Each row is a point. The last column is the point's height on a tilted bowl or saddle (a function of degree 2), plus a little noise. Along how many of its main directions does it bend up, bend down or stay straight?

Points (11 x 3):
-2.5 1.8 3.2
3.1 0.4 -1.5
-3.5 -0.6 4.6
0.6 -1.3 -0.2
2.4 2.7 -2.7
6.7 -6.2 -0.2
-2.3 2.4 3.0
2.1 0.5 -1.3
-4.4 -1.0 5.8
4.0 -2.6 -1.1
-5.7 -3.7 5.5
Directions: 1 up, 1 down, 0 straight

Points, 18 rows:
0.0 1.3 -0.1 0.8
5.2 0.0 -0.2 -3.7
2.1 0.4 0.2 -0.4
-1.5 3.5 -3.4 -0.6
1.7 3.3 5.3 1.6
5.6 3.7 -2.2 -2.1
1.2 2.7 -0.6 0.8
-0.2 -0.8 -3.6 -3.3
-5.4 -2.6 -0.4 -3.0
0.2 -5.4 2.1 -4.6
-0.2 8.5 6.0 -2.7
2.4 0.4 -0.3 -0.8
3.8 -1.4 0.0 -3.6
-2.5 -2.9 -4.4 -6.9
0.6 -1.8 0.2 -1.5
5.7 7.5 1.1 -2.6
5.4 -1.1 -2.5 -6.3
-3.8 1.1 -4.7 -3.6
Directions: 0 up, 2 down, 1 straight

Points:
-1.1 -5.1 -2.4 2.0 4.6
5.3 5.1 -4.7 -2.5 -1.8
1.6 2.6 -5.7 -2.7 -1.0
-0.9 -3.0 5.5 5.3 -3.2
-2.1 6.0 0.0 5.0 7.0
3.5 -1.7 0.0 -1.1 1.6
0.6 -4.9 0.2 -1.6 2.2
3.1 0.8 5.7 -1.8 -1.4
4.1 -1.1 -0.4 -1.5 1.9
-2.1 -0.2 -3.7 -6.0 2.2
-1.3 3.4 -0.4 -5.9 6.6
-0.8 2.3 -0.6 -1.7 0.8
0.8 4.1 6.8 -1.3 4.1
-0.5 4.7 -4.7 2.3 -1.2
2.6 -0.5 1.9 -4.2 3.8
1.8 -0.3 -3.3 -3.8 3.4
-6.3 -1.8 0.3 -3.9 -5.0
-4.8 -0.6 3.0 -1.7 -3.0
-3.5 -6.5 -3.2 -5.3 2.4
0.7 4.7 3.4 2.2 2.3
-2.4 0.4 -2.7 -1.0 -1.2
-7.4 -0.1 -0.5 -1.2 -4.8
-0.7 -2.4 -3.4 -1.6 1.4
-0.3 -1.3 -0.7 1.8 0.4
6.3 -2.2 0.0 -0.5 1.8
Directions: 2 up, 2 down, 0 straight

Points (46 x 7):
-2.6 -9.5 1.9 -7.9 -2.5 -3.3 -9.5
2.8 -1.9 0.6 0.8 3.2 1.7 -0.3
0.9 -1.7 -0.3 3.2 -0.3 1.6 -1.0
2.9 0.1 0.2 -0.8 4.9 -2.1 0.0
1.5 -0.4 0.7 0.0 2.2 -2.0 0.4
2.8 0.2 -1.7 -1.8 -5.8 0.9 -3.6
0.0 -1.2 -4.1 -8.8 -2.5 -3.7 -5.4
3.8 2.0 2.2 -3.0 7.7 -2.4 -1.1
-2.2 -0.9 1.2 0.7 2.6 2.2 0.2
-1.4 -3.3 1.1 1.6 -3.5 -0.3 -2.5
3.7 -1.3 6.5 -0.6 -5.8 1.4 -5.5
1.2 -3.7 3.8 -0.8 -5.8 -4.3 -5.1
1.9 0.5 1.5 1.2 -1.4 -2.9 -0.7
-5.2 3.0 0.4 2.6 3.6 3.5 -0.7
-3.9 -1.3 -1.1 -3.4 -1.1 1.3 -1.6
0.2 -4.9 3.2 -1.5 -3.1 4.1 -4.3
2.2 1.8 4.9 -2.8 1.9 3.9 -0.6
-3.8 -1.9 3.4 3.6 -1.6 2.1 -2.3
-2.9 2.0 -3.5 0.5 0.2 -1.5 -0.8
-1.9 2.1 6.6 8.2 2.1 -5.4 -4.1
-2.1 0.2 -1.7 -2.5 -3.2 -0.7 -1.5
0.5 -0.9 0.9 0.5 -2.2 -5.6 -1.7
5.6 -1.1 -2.5 -2.7 -1.1 2.4 -2.8
-1.5 4.4 -0.1 3.3 2.0 -3.0 -0.2
3.8 -2.0 -9.5 1.0 -1.4 -4.1 -5.8
4.5 7.8 -2.1 -2.3 -3.8 -8.4 -6.3
-2.2 1.7 -3.8 3.7 2.8 3.2 -1.5
-1.1 0.9 -1.7 -2.3 -4.3 -0.1 -1.9
-4.5 4.0 -4.6 -4.6 -2.2 -6.2 -4.1
1.2 -1.0 1.9 0.3 2.2 0.0 0.3
0.1 6.6 0.0 3.9 -6.8 -5.0 -5.6
1.4 -1.7 1.7 -0.3 2.7 -1.9 0.1
-1.5 2.6 0.5 -5.3 5.3 -2.8 -0.2
1.7 3.3 1.7 2.0 1.5 -0.9 0.4
3.1 -0.4 -4.3 2.7 -2.1 -3.0 -2.6
1.1 1.9 -2.4 -3.2 -5.0 -2.9 -2.9
-3.4 6.1 -1.4 4.2 -2.1 -3.9 -2.8
-2.4 0.1 -4.9 5.0 2.9 -6.2 -3.4
-1.4 8.5 -0.7 -4.2 -1.2 3.5 -1.8
1.9 -0.8 4.7 3.2 0.0 0.1 -1.3
-0.1 -3.7 -3.8 2.9 1.8 1.1 -2.0
0.5 2.1 -0.4 5.1 -5.9 -0.4 -4.1
5.5 -2.7 0.2 -1.2 2.3 -0.2 -1.6
0.1 2.5 -2.6 1.4 0.8 0.9 -0.1
-5.5 -2.3 -1.9 -0.1 0.2 1.1 -2.1
7.5 -4.8 -2.2 -5.8 2.8 -5.0 -6.3
Directions: 0 up, 6 down, 0 straight

Points:
0.1 0.3 -5.0 -2.4 -0.1 0.6 -4.7 -0.5 -2.2
-2.1 1.2 3.0 4.4 -1.8 -5.3 -2.4 -2.2 -4.9
-2.7 4.6 -0.4 1.0 0.2 -1.2 -6.8 -2.2 -1.5
1.7 -4.4 3.2 3.0 4.0 5.3 -2.0 2.5 -2.2
0.4 3.1 -0.1 2.1 0.9 2.5 4.0 1.6 -0.9
0.7 -1.0 3.4 0.7 -5.7 -4.0 -0.3 4.2 -1.0
-0.6 0.9 0.7 1.1 -0.5 -0.5 3.9 4.0 -0.5
-2.1 1.4 -1.2 -3.9 -1.5 0.8 -3.6 -0.9 -1.4
-0.5 3.2 1.9 1.8 1.3 2.9 2.5 1.8 -0.5
-2.9 8.8 -7.1 0.9 2.4 -3.3 -5.9 6.8 -11.2
4.5 3.5 8.4 2.7 0.4 2.7 4.0 -5.2 -3.2
-0.1 0.2 -7.7 -3.1 5.0 0.8 -2.6 -4.6 2.1
-1.0 -2.3 -7.5 -3.3 3.1 -2.8 0.1 -4.4 -2.6
1.1 2.1 -1.0 2.1 1.3 0.8 -2.7 -2.0 -0.9
-2.7 -1.3 5.4 -2.1 -2.0 -4.1 -5.9 0.3 -5.5
2.7 -4.9 2.0 -0.4 2.4 -4.8 0.3 3.7 -3.1
0.3 -3.4 0.2 0.5 0.1 -0.2 -3.7 4.8 -4.6
-2.0 3.8 -2.4 -0.4 -3.2 -1.8 7.1 -0.1 0.4
-1.2 1.1 -8.9 7.7 3.7 -4.0 -1.3 -2.8 -6.0
1.7 -6.1 -1.1 -0.7 -6.0 6.3 -3.1 1.6 0.6
-4.2 0.1 -0.7 1.9 -1.2 3.0 -2.1 1.1 0.8
-6.8 3.3 1.0 2.1 -2.1 0.5 0.2 -3.0 2.1
-1.4 -2.3 -3.4 -2.1 -0.9 2.7 -4.9 -5.1 -0.1
2.1 -0.9 -6.9 -4.5 -5.0 1.1 -0.1 1.4 -6.0
2.5 0.9 5.5 -1.1 -0.6 0.3 5.9 -2.3 1.1
-4.3 2.3 1.7 -5.4 -1.1 -0.9 2.3 -3.3 0.0
2.9 -3.9 -3.3 -0.4 -2.5 -1.3 -4.3 -0.3 -4.2
0.9 -5.0 1.5 2.1 -2.7 -3.9 -1.2 -1.5 -4.6
-1.7 -2.0 0.2 5.4 3.7 1.6 2.9 -5.8 0.2
-0.9 -3.2 0.1 -1.3 4.9 4.5 1.9 -3.2 3.9
-0.6 2.2 -4.3 2.2 1.5 1.4 -0.9 2.8 -3.3
0.9 4.4 -2.2 -0.4 -2.6 1.7 -3.4 -0.2 -2.4
-2.5 -3.6 -6.9 1.1 -3.5 -3.2 -5.6 0.6 -5.6
-0.9 -2.5 0.0 -1.5 -5.5 4.1 -8.4 0.8 2.3
-2.9 -3.5 1.0 2.8 1.0 2.3 1.4 4.5 -1.6
10.0 -3.4 -6.1 1.9 -1.2 4.2 4.1 -1.2 -5.6
-3.8 4.6 -5.7 0.6 -2.9 -2.9 2.6 2.7 -4.0
-2.2 -2.0 3.7 -3.2 5.2 -1.5 3.0 -3.2 1.4
1.3 -5.8 -4.4 2.2 7.2 0.5 0.7 5.9 -2.3
-3.0 -0.5 -3.2 0.4 2.3 1.1 -0.4 -0.1 -0.8
1.0 1.5 2.0 -5.8 4.9 4.1 -3.0 1.6 -2.8
-0.4 -4.6 6.3 5.8 -4.1 3.2 0.9 -2.1 -2.1
0.7 0.9 -3.1 -1.6 -7.5 5.7 4.3 -4.1 -3.8
2.8 -1.5 0.0 -1.8 -1.2 -2.1 0.0 -3.8 -2.8
0.8 2.9 -0.8 -2.5 2.0 6.8 0.8 1.2 -0.7
1.6 -0.3 0.5 0.4 -1.0 -4.0 5.2 -0.8 1.0
-2.4 3.1 -1.1 -0.2 -1.1 -0.5 0.9 -3.7 -0.4
3.0 1.6 1.2 0.1 -2.1 -3.6 -7.3 0.7 -7.0
-2.5 -0.6 0.6 -6.6 2.2 3.8 5.9 -1.5 1.3
-0.1 3.6 -1.1 0.2 -0.6 -6.0 -3.0 -0.1 -3.8
1.2 0.6 1.4 -2.0 -0.2 8.4 2.9 -1.4 1.0
2.4 -1.0 2.4 -5.1 2.5 -1.4 -4.9 0.3 -5.5
-0.3 2.0 2.5 -1.9 -3.0 -2.5 -2.3 1.2 -2.5
3.1 2.0 2.6 1.7 2.8 1.9 -3.1 0.7 -2.8
7.5 -3.5 0.6 -0.8 1.0 0.6 -3.0 0.6 -4.3
3.4 -0.1 3.6 -2.8 -4.8 -2.1 4.9 -0.2 -0.3
2.9 1.4 -1.2 -1.0 -4.8 -4.7 3.0 3.2 -1.7
-0.1 -3.1 -5.9 -1.1 3.4 -2.3 5.8 -4.7 0.8
-5.1 0.5 -5.2 0.9 -3.0 0.4 2.6 0.0 -2.0
-3.5 1.9 -3.8 -2.5 1.3 2.9 -6.1 2.9 -2.3
1.3 1.9 -0.3 1.0 4.0 -2.6 2.4 6.8 -3.7
-2.6 2.3 -2.3 3.1 -1.9 0.4 2.6 -4.2 -1.3
-3.2 6.7 1.8 1.9 1.8 -0.9 -1.9 -4.9 0.4
3.0 0.2 1.0 3.0 -5.5 2.1 3.1 2.7 -3.2
0.1 -0.2 -0.3 -5.6 0.0 4.0 -2.7 2.5 -2.8
-1.9 0.1 -3.2 3.7 -3.5 -1.2 6.0 4.9 -2.0
-7.1 1.4 2.5 2.9 -1.1 -2.0 -4.8 -1.4 -1.7
0.9 6.7 3.5 -6.6 -1.1 -0.4 3.7 -7.5 -3.2
0.2 1.3 -0.2 -0.2 -1.9 -3.3 0.0 5.8 -3.5
-2.9 6.6 -0.5 -1.4 -0.8 0.5 0.2 -2.9 0.0
-4.2 2.5 -0.7 -5.3 -5.5 5.2 0.5 -2.0 2.6
-8.9 1.1 2.8 5.1 3.0 -2.3 0.9 4.0 -5.6
-3.4 0.8 1.2 -0.7 6.2 -3.8 2.8 1.8 -0.6
Directions: 2 up, 4 down, 2 straight

Points:
-1.7 -1.5 -3.2 1.5 -2.2 2.4 0.2 0.4 0.1
-0.8 -0.9 3.4 -1.1 -0.5 8.7 3.9 -4.2 -2.5
-4.1 0.1 1.2 2.1 -1.1 3.2 4.2 2.9 0.6
4.1 -2.3 4.9 3.8 -3.3 -5.9 -2.3 -1.9 3.5
3.7 4.2 1.3 3.2 5.2 -2.2 -4.0 3.7 -7.1
3.0 -1.4 1.3 5.9 0.2 5.4 4.6 1.8 -4.1
-1.3 -0.2 0.9 -2.6 2.6 -3.7 -0.1 0.2 -1.0
-0.8 1.4 -4.3 -2.1 1.8 4.1 -1.8 -0.6 1.4
4.1 -0.7 4.5 3.5 3.2 7.7 -2.5 -1.5 -0.8
-2.3 -1.6 -3.4 -0.3 -0.8 -0.3 2.8 0.0 0.5
3.0 3.7 -0.5 2.0 0.7 -1.7 -3.5 -1.1 -2.7
8.0 -4.9 2.7 0.5 5.6 0.9 2.7 0.9 -7.3
-1.6 1.6 5.7 1.9 4.0 -5.7 5.1 2.6 -0.5
2.0 4.0 1.1 0.6 -5.9 0.7 -2.6 -1.0 -2.5
0.0 0.5 2.3 3.7 0.9 -3.1 -4.1 -4.0 0.0
-1.1 -1.3 -2.9 -0.8 -1.6 2.0 2.9 4.9 1.4
-0.5 -2.2 3.0 2.8 7.0 -1.7 -0.2 -6.2 -0.2
-0.6 1.3 3.5 1.8 0.6 -0.4 -1.4 -1.5 -0.3
0.1 2.3 -1.3 -3.1 -0.5 -0.8 -6.1 -1.4 0.3
-0.9 2.3 -3.3 5.2 -3.2 1.5 2.9 3.1 -3.7
-0.2 -2.9 -3.5 3.1 -1.1 2.2 -1.7 -2.7 0.0
5.2 -5.9 4.5 -1.9 1.2 -2.8 1.0 1.0 0.4
-1.4 6.0 -2.0 1.5 -1.0 -0.4 1.4 -3.6 -3.6
-4.4 -2.5 7.0 1.4 -1.9 0.5 -7.0 -3.4 1.5
5.2 0.7 -4.0 1.2 0.4 -1.9 -2.8 2.1 -3.1
6.0 3.1 4.9 -3.7 4.5 0.7 -0.5 -2.4 -5.4
0.3 -3.0 -3.4 1.0 1.0 4.5 3.6 -3.5 -0.7
-1.7 1.1 -0.7 -5.6 -2.3 2.3 -0.3 -4.7 -3.4
-0.5 2.4 3.3 4.0 -2.5 -0.3 3.0 -1.2 -0.1
2.7 -1.4 1.2 0.5 -4.2 -8.8 0.1 0.1 0.2
-1.1 -4.5 -1.0 -3.1 -0.3 -1.7 -2.7 -0.2 3.0
-0.6 -2.1 -0.9 5.3 5.2 4.4 -1.2 -5.6 2.5
-6.4 -3.6 1.6 -1.2 -1.5 5.3 -0.3 1.7 0.8
-3.1 -2.1 -2.5 -4.5 2.6 -5.1 -0.6 -2.5 -0.8
5.9 3.5 -4.1 -0.4 -2.2 -1.1 -1.5 -7.5 -5.2
-1.0 -0.6 0.6 -5.5 -0.6 0.1 4.8 4.2 0.4
0.0 -2.8 -3.8 -7.8 0.0 2.2 0.4 6.2 5.2
-5.5 1.2 -3.2 -0.9 -3.2 1.5 0.3 1.3 -0.3
7.7 -2.2 -7.4 -5.3 -0.8 -3.6 -1.1 0.8 -4.4
-2.4 4.4 -1.7 3.4 5.4 8.0 5.0 -0.4 2.2
-5.9 2.7 0.7 -2.4 -1.8 -0.6 0.1 0.7 -1.8
-1.6 -1.3 -0.4 -1.0 -2.2 -0.4 -1.5 0.1 1.1
0.5 -2.0 -4.2 3.6 4.6 -0.1 -1.9 -5.8 0.6
-1.8 -1.5 1.8 -0.9 1.8 0.7 3.3 3.6 0.9
-2.9 -1.6 0.9 -5.3 -2.0 -1.5 -1.9 -4.8 -1.3
-0.7 -0.3 -0.9 3.6 -0.9 1.3 1.2 5.9 -1.1
0.1 4.1 2.2 0.6 1.0 -6.2 4.6 -0.9 -3.6
7.5 8.6 -2.6 -2.5 2.5 -2.4 0.7 -4.8 -11.7
0.7 -2.0 1.3 -4.5 2.4 3.6 4.1 2.6 -1.6
-3.0 1.1 -0.9 2.2 -5.5 0.4 -2.3 1.9 -1.3
-1.3 2.9 -0.3 1.8 -3.7 -0.6 -2.5 -0.5 -2.1
1.1 5.2 -1.1 2.7 -5.0 -0.2 1.9 -2.2 -5.1
5.0 0.1 4.3 0.7 -0.8 1.5 -6.0 -4.8 4.6
0.6 2.0 -1.2 1.0 5.9 -4.4 -0.1 -1.0 -3.9
-0.9 6.2 -4.9 -5.1 5.1 -3.5 -0.3 5.0 -5.2
-8.1 -2.9 3.6 -6.6 1.6 -1.0 -2.8 -2.9 -1.6
1.1 3.3 -1.4 -0.8 1.5 -1.6 -8.4 6.3 -0.7
-3.6 -2.7 -0.5 2.4 -4.1 1.0 -5.5 -0.4 1.2
-3.2 6.0 3.3 -4.5 2.2 5.8 -2.0 -0.2 -6.6
-1.6 -0.8 -4.7 1.9 -2.0 -1.3 3.2 -5.7 -2.8
3.4 5.8 -2.2 1.4 -0.3 2.5 3.5 -1.6 -5.6
-2.1 -0.7 0.9 -0.8 5.4 3.1 -2.5 -4.0 1.8
-1.8 -3.1 10.3 -2.0 -3.1 1.4 1.6 -5.5 1.3
-2.1 -1.0 4.5 9.0 5.3 -4.3 -2.8 3.0 -7.4
1.1 1.2 -0.7 0.3 -5.6 3.9 -1.3 -1.3 -1.9
0.7 -3.0 1.3 0.9 5.4 -3.8 3.7 -0.6 -2.7
-0.2 -1.6 4.7 1.8 0.0 -2.6 3.2 0.4 1.2
0.2 0.6 -4.8 -2.6 -3.0 -7.7 -6.3 -6.0 -4.6
-1.3 3.6 1.2 -1.5 1.8 3.8 1.8 -0.5 -2.4
-3.1 -0.3 1.8 0.5 -5.5 1.0 -2.9 -4.2 -0.4
-9.2 2.0 1.6 4.2 0.8 0.6 4.9 -4.3 4.3
-1.7 -3.5 -4.6 -2.3 -2.2 6.0 -3.1 2.9 4.3
-6.2 1.0 0.7 0.6 -1.0 1.4 0.7 -0.5 -0.1
4.1 -2.2 5.8 -1.1 0.1 -0.6 4.1 -2.1 -1.1
-0.9 -0.8 5.7 -4.0 2.8 -2.6 3.7 -1.8 -2.0
1.3 -4.2 4.1 5.0 0.5 6.4 -0.6 -1.9 -0.9
-0.6 -4.1 3.0 2.1 0.2 2.2 1.1 0.8 0.5
Directions: 3 up, 5 down, 0 straight
